Every row gives one point. A path goes straight from each point to the next, and from the last back to the first. The post is the endless flat space through its rows: a point in 2 columns, a line in 3, a plane in 4, and so on, so that a path can go around it. How many times does the path go around the post? Going back the other way cancels.

Post:
[[6 8]]
Path:
[[ 17  -7]
 [ 43  -4]
 [ -4 -41]
 [-33 -12]
 [-14  50]
 [ 45  45]
 [ 58  30]
 [ 15  31]
 [-18  28]
 [  9  26]
 [ 20  14]
 [  6  22]
 [ -4  31]
 [ 43  33]
 [ 31 -13]
 [ -2 -15]
 [-27  -7]
 [-17 -33]]
Times around: 1

Post:
[[ 10  -4  19  -8 -37   4   4  19]
 [ -5 -21   8 -13  18 -12  -7 -31]
 [ 16 -16  36  -5  44   8   8   1]
 [  8  19 -41  -3 -20   9   6   3]
 [  3   9 -14  -1 -26  24  58  -5]
 [ -6  30  -3 -14  -4  12 -11   0]
 [-17 -17 -11 -60  17 -46 -27  -3]]
Path (11 x 8):
[[ 25 -16  22 -27  26  25  47   3]
 [-21  -5  25 -43 -20 -23  21 -16]
 [-25  17  30 -21   0 -20  34   9]
 [  7  -2  -1 -12   3 -13  12  -9]
 [-13 -16  34 -41 -30 -21   5 -25]
 [ 28 -36 -35  -9  20   3   0 -22]
 [ 15  22 -21  -3  26  29 -55  16]
 [ 16  21 -21 -51 -31  -1  17  22]
 [ -2 -18  10  -7 -41 -31 -12 -18]
 [ 12   2  14   0 -30 -16  31 -12]
 [ 26 -14  24 -14 -17 -16 -10 -10]]
Times around: 0

Post:
[[ -5  -6 -13 -37 -17  24 -14  -3 -25   5  22 -14   8 -22]
 [  1 -19 -16   0   0 -11   7   7  -1  39 -14 -21  -1  -9]
 [  4 -11  17  22 -24 -33   3  18 -10   8  -3  31   3 -15]
 [ 26 -10  -2 -31  21 -18   0 -24  -1  -2  30  25  -1  14]
 [ 16   3  -5 -10 -15   1  17 -25 -12 -30  13 -11 -23  16]
 [-19 -31   0  -6 -13  -3  -9 -11   7  30  19 -12   4  -1]
 [ 10 -13 -28   3   1  17   2   7  13 -14 -32   6   3 -18]
 [ -3 -16 -20   1 -29 -28   1   0   0   3  18   1  -6  -3]
 [  0 -10 -14  20 -15  -3 -18   6 -12  -1   1  43   0  29]
 [-22   3   2  17 -33   0  20  24  12  -8  39 -15  -5   1]
 [  2  19  28  15  -2  -6 -18  20  15 -12  -7   3 -32   9]
 [  7 -20  13 -16   5 -15 -21  18  23  17 -17   8  22  11]
 [  1  -3  -5 -21 -45   2  23  -1  -2  -3  13  44 -17   6]]
Path:
[[ 10 -22  16  -7 -11  -3  -5   7   8 -12  -7  -3 -13 -16]
 [  1 -23  -5   5 -19  -4 -24   2   4  23 -11  43 -14   7]
 [  6  -8  -1  -2 -24  -4 -33   3  11 -20  -1  20   0  -5]
 [ -2   6  -1  11  -9  -1 -12  -5  -3   5  33 -17 -15 -16]
 [  7 -18 -17 -18 -27  -1 -18  19  18  13  -4   8 -16 -17]
 [ 13 -23  -5 -20 -17 -34 -11  26  13   6 -14   2 -19   7]
 [  2 -30  -5 -21 -22  11   5  -5   5 -13 -21  27   7  22]
 [ 12 -19 -10 -13   5 -23   9   7 -10  12  -1  15 -10  10]
 [-11 -15  -7   3 -27  -2   7  16  17  -6  40 -20 -16   6]
 [  7 -16   6   9 -27 -12   1 -17  18 -20   8 -21 -13  31]
 [  5  -8   4 -50 -20 -25 -35  -5   3  25  24  22   6   2]
 [ 12  -1   8 -21   6  -7 -24 -21 -29   7   6  -8  20  -4]
 [-14  -5  13 -17 -60 -24   1  31  -6  -6   1   3  21   4]
 [ 13   8  -6  -9  13  -6  -4  19 -25   5 -14  17 -10   1]
 [-31  -3 -20   1 -35 -26 -11  14  20  18 -26 -27 -18   6]
 [ -5   2  19  18   2  12 -14   4   8  -2  -2  10  13  10]
 [  9  -2   5  -4 -11  -6 -13   8  19   7  -7  16 -10   0]
 [ 13 -24   6  13 -17   6 -16  -1  13 -14   4   1  -4   5]
 [ -9 -18  25  -1 -40 -19   3  18   7  14  -4  14 -13 -17]
 [-24 -24  -1   0 -25  -6   6   4   8  18 -17   1 -18   1]
 [-11   2  13   5 -23 -27  14  16   6  23 -23  37  -9  24]
 [-13   2  15 -13 -49  -1   1   1  28 -26  -6  25  18 -11]
 [ -3   8   4  18 -26  20  -1 -26  -4 -18  12 -29 -35 -12]
 [ 27 -18  -4  -9 -17 -20  14   9   5  -2  -5  27  11  22]
 [ -3 -15 -30   7  -6   9   1   3  -5  20  27  10  -3  17]
 [  5 -10 -37  14 -15   7  18  -8   8   2  -3  -2  -9  -7]
 [  4  20  20   6 -12  -5  18  -1 -15   3  10  21  -9   9]
 [-15   5  -4 -20 -25 -16  -5  20  16 -14  12  27  12  -1]
 [-13  -9 -24  -4   5  11  14   8  14 -11  21  19 -19   9]]
Times around: 0
